Each row of a before or after table is a point. The points were changed in one or more steps. Then noise was added and the rows were shuffled. The steps act on columns, c1 being the first. Write out the steps. A step turns or swaps two columns, mirrors them in a line or flattens them onto one, adds a multiple of one to another, or multiplies or shifts one. Angles are multiples of 10 degrees, from the lower column toward the higher: turns from -170 to 170, lines from 10 to 170 but not 90. Use the fewest steps. Two steps may share a column if one is a turn and the other turns, adds or multiplies; they go together, in the order done. Otherwise the lowest column goes first.
In the rows, 128 means zero.

Before (8 x 3):
[[ 81 113 145]
 [ 76 152 156]
 [113 184 136]
 [133 187  93]
 [165 157 129]
 [160 119  95]
 [ 80 178 177]
 [127 106 107]]
After (8 x 3):
[[161 106 186]
 [131 161 153]
 [142  53  98]
 [115  69 112]
 [ 94  98 107]
 [173 149 140]
 [159  84 147]
 [110 147 139]]
Steps: turn c2 and c3 by 160 degrees; turn c1 and c2 by 50 degrees

Before (8 x 4):
[[101 156 148 120]
 [103 191 168 199]
 [130 173 181 151]
 [178  53 140 163]
 [141 151 165 145]
 [158 120 182 134]
 [132 182  82 112]
 [150 126 108 160]]
After (8 x 4):
[[117 124 138 102]
 [126  76 110 105]
 [127 109 151  76]
 [157 104 136 117]
 [155 128 150  30]
 [106 154 127 100]
 [101 143 150 128]
 [ 75 210 128 151]]
Steps: multiply c1 by -1; turn c2 and c4 by -140 degrees; multiply c3 by 0.4

Before (14 x 8):
[[124 191  93 125  71 178 134 171]
 [ 89 108 160 160 165 165  85 150]
 [132 169 156 133  64 153 129 147]
 [ 88 123 116  93  71 111  68 106]
 [166 129  82 142 158 183 145 163]
 [ 99 119 152 132 146 105  82 181]
 [148 165 137 127 165 134  92  80]
 [142 178 103 174 117 143  95  74]
 [ 75 208  77 107 109 156 132 157]
 [117 142 159 126 160 110 174  82]
 [ 65 143 156 146  96 150 137 135]
 [ 65 143 166 124 148 119 136 166]
 [170 123 133 147 145 112 131  84]
 [139 176  67 132 169 127 163 180]]
After (14 x 8):
[[ 81  93 154  76 137 102  97 151]
 [136 125 177  91 135 107  65 141]
 [ 92 186 143 173 144 134 148 117]
 [ 82 105 195 119 146 152  86 167]
 [129 148 125 173 132 112 171 134]
 [ 69 129 101 137 107 118  87  83]
 [139 145 184 130 113 139  64 148]
 [175 162 162 170 142 100 116 110]
 [130 188  64  92 120 170  77 117]
 [132 162 183 105 105 145 132 136]
 [162 157  38  82 149 150 135 154]
 [144 113  89  98 141 200 167 148]
 [132 167 100  84 105 186 122 142]
 [ 95 209  98 198 119 147 139 150]]
Steps: swap c1 and c7; turn c4 and c8 by 70 degrees; add 0.5 times c4 to c2; turn c3 and c6 by -20 degrees; multiply c3 by 1.6; multiply c5 by 0.4

Before (9 x 9):
[[142 100 118 126  76 168 148  78 170]
 [176  78 158 182 120 152 132 130 142]
 [ 95 142  92 113 204 101  87 131 202]
 [137 101  80 136 173  84  95 144 104]
 [165 160 121  89  62 116 129 134 143]
 [133  89 161  98 103 130 193 169 105]
 [159 100 134 113 168 153  81 108 134]
 [ 80 108 140 108 146  58  99 152 120]
 [125 136 135 129  49 202 150 132 142]]
After (9 x 9):
[[133 118 137 162 168 119  72 107 155]
 [ 59  90 160 157 116 112 118 133 148]
 [129 132 135 125  49 104 152 131 199]
 [116  90  81 131 173 157  92 145  87]
 [151 153 120 174  60 116 138 136 111]
 [155  88 161 141 101 152 175 164 136]
 [122  92 119 142  78  79 137  77 163]
 [166 126 140  90 144 147  93 154  61]
 [152 139  92  99 201  58  94 128  87]]
Steps: turn c1 and c4 by 110 degrees; turn c2 and c7 by 20 degrees; add 0.5 times c3 to c2; turn c6 and c9 by 100 degrees

Before (10 x 11):
[[147 108 116 119 137 164 133  84 102 153 174]
 [ 98 131 175 115  94 162 148 120 125 161 141]
 [143 161 112 118 144  87 102 146  99 116 167]
 [120 113 118 141 130 132  88 133 123 112 114]
 [121 119 146 147 137 149 123 136 117 117 179]
 [142 131 160 127 140 108 105 130 128 143 105]
 [135 127 135 131 120 137 149 107 100 104 153]
 [ 86 149 129 127 157 150 161 153 165 141  97]
 [ 96 125 118 134 127 102 162  98 170 103 128]
 [139 157 113  90 168 112 114 105 119  98 168]]
After (10 x 11):
[[151 138 173 130  94 162 190 117 126 154 116]
 [143 192 132 129 157 173 223 154 156 145 122]
 [127  86 118 137 128 137   9 135 126 116 129]
 [114 216 112  86 169 116  86 102 125  87 144]
 [ 94 229 108 116 142 103  52 142 109 102 136]
 [166  66 115 110 137 118 141  81 114 133 128]
 [143 102 143 154 139 139 115 135 120 102 139]
 [140 122 136 130 124 122 187 107 107  98 144]
 [117 140 159 134 142 110  61 126 130 146 120]
 [ 97 121 122 130 129 152 229  99 160 107 134]]
Steps: turn c1 and c6 by -80 degrees; multiply c2 by 3; add 0.3 times c3 to c4; multiply c7 by 3; multiply c9 by 0.7; flatten c10 and c11 onto the line at 160 degrees

Before (13 x 12):
[[159 125 113 135 125  97 131 129 144 159 190 148]
 [142 108  86 146 115 127 112 142 141 125 133 114]
 [153 125 189 174  91 110 141 140 124 153 133  94]
 [114 199 177 160 132 134 110 187  77 113  59 178]
 [173  92 146 118 112 152 130 133 120 126 154 144]
 [163 138 141  96 113 138 143 125 169 161 122 128]
 [147 213 131 100  69 167 182 136  48 180  98 166]
 [146 126 140 119 145  77 117 114 117  97 107 121]
 [108 148 117  95 187 102  87 205 100  80 129 109]
 [111 170 121 114 137 130  92 171 131  38 153 128]
 [138 116 123  91 100  88  73 138 129 141 146 126]
 [ 48 146 149 113 154  95 115 201 102  55  91 149]
 [178 197 136  90  67 124 182 187  79 139  65 179]]
After (13 x 12):
[[139  89 120 135 126 160 129 102 129  91  82 138]
 [166 141 114  96 136  88  84 151 123 189  82 184]
 [131 140 153 100 111 131 140  93 127 107 124 104]
 [186 166 131 106 156 124 112 217 124 157 146 202]
 [120 137 128 120 146 157 118 104 128 154 140 173]
 [142 209 170 124  69 104 186 112 126  62 102  97]
 [136  81 152 121 112 100 129  84 127 112 131 123]
 [202 144  72  74 189 140  89 163 129 172 115 168]
 [142 103  94 136 114 136 113 118 125 144 140 127]
 [147 125 214 180  88 168 137 106 129 134 123  97]
 [194 218 184 119  61 114 179  89 127  85 132 152]
 [139 104 144  64  97 165  72 117 133 124 123 139]
 [183 224 176 153 132 102 111 149 126 100 138 162]]
Steps: turn c1 and c8 by -80 degrees; mirror c2 and c11 in the line at 160 degrees; add -0.7 times c5 to c3; add 0.5 times c7 to c4; turn c10 and c12 by 130 degrees; turn c6 and c12 by -150 degrees; multiply c9 by 0

Before (11 x 14):
[[ 84  65 111 143 131 155 104 163 119 134 114 150 122 133]
 [ 90 172 180 102 133  95 107 156 127  78 200 137 165 136]
 [124 207 113 146  69 100  86 155 160 105 224 111 131 101]
 [130 145  90 164 172 101 111  95  89 139 131  65 153 137]
 [122  93 166 152 118 184 149 138 123 110 142 148  96 126]
 [149 155  92 117 175 118 109 135 124 136 158  80 159 195]
 [132  98 124 170 176  84 144 131 134 160 137 105 161 178]
 [168  99  95 142 123 105 121 127  96 139 117  55 183 158]
 [117  91 122 114 160 139 159 131 154 146 108 116 133 108]
 [ 91 113 160 145 144 142 116 144 139 154  78 101 147 172]
 [ 91  73 179 126  82 172 114  96 198  26 152 193  75 108]]
After (11 x 14):
[[169 126 107 116 138 152 122 129  42 134 191 126  64 156]
 [126  89 118 102 183 165 111  94  65 125 152 139  93 136]
 [ 92 143 156  97 130 120 113 142 105 138 185 142 138 170]
 [133 153 149  89 169 183 146 128 102 142 156 128  82 177]
 [ 91 215 140 169  69  85 115  96 195  36  55 109 178 108]
 [ 83 170 106 105 145 107 102 162 124 122 133  75 141 132]
 [118 172 137 124 160 112 160 132 114 147 148 129 135 106]
 [119 154 157 101 103  82 150 138 132  91  84  97 158 130]
 [151 102 126 138 183 132 108 136  91 141 138 168  72 195]
 [ 92  92 166 182 112 150 106 158 149 104 112 149  36 137]
 [123  85  84 132  85 161  87 159 149 105  60 202  63 103]]
Steps: add 0.3 times c1 to c3; turn c3 and c5 by -30 degrees; turn c2 and c9 by -140 degrees; turn c9 and c12 by -120 degrees; turn c4 and c6 by 160 degrees; turn c4 and c10 by 30 degrees; multiply c13 by 1.6; turn c11 and c13 by -140 degrees
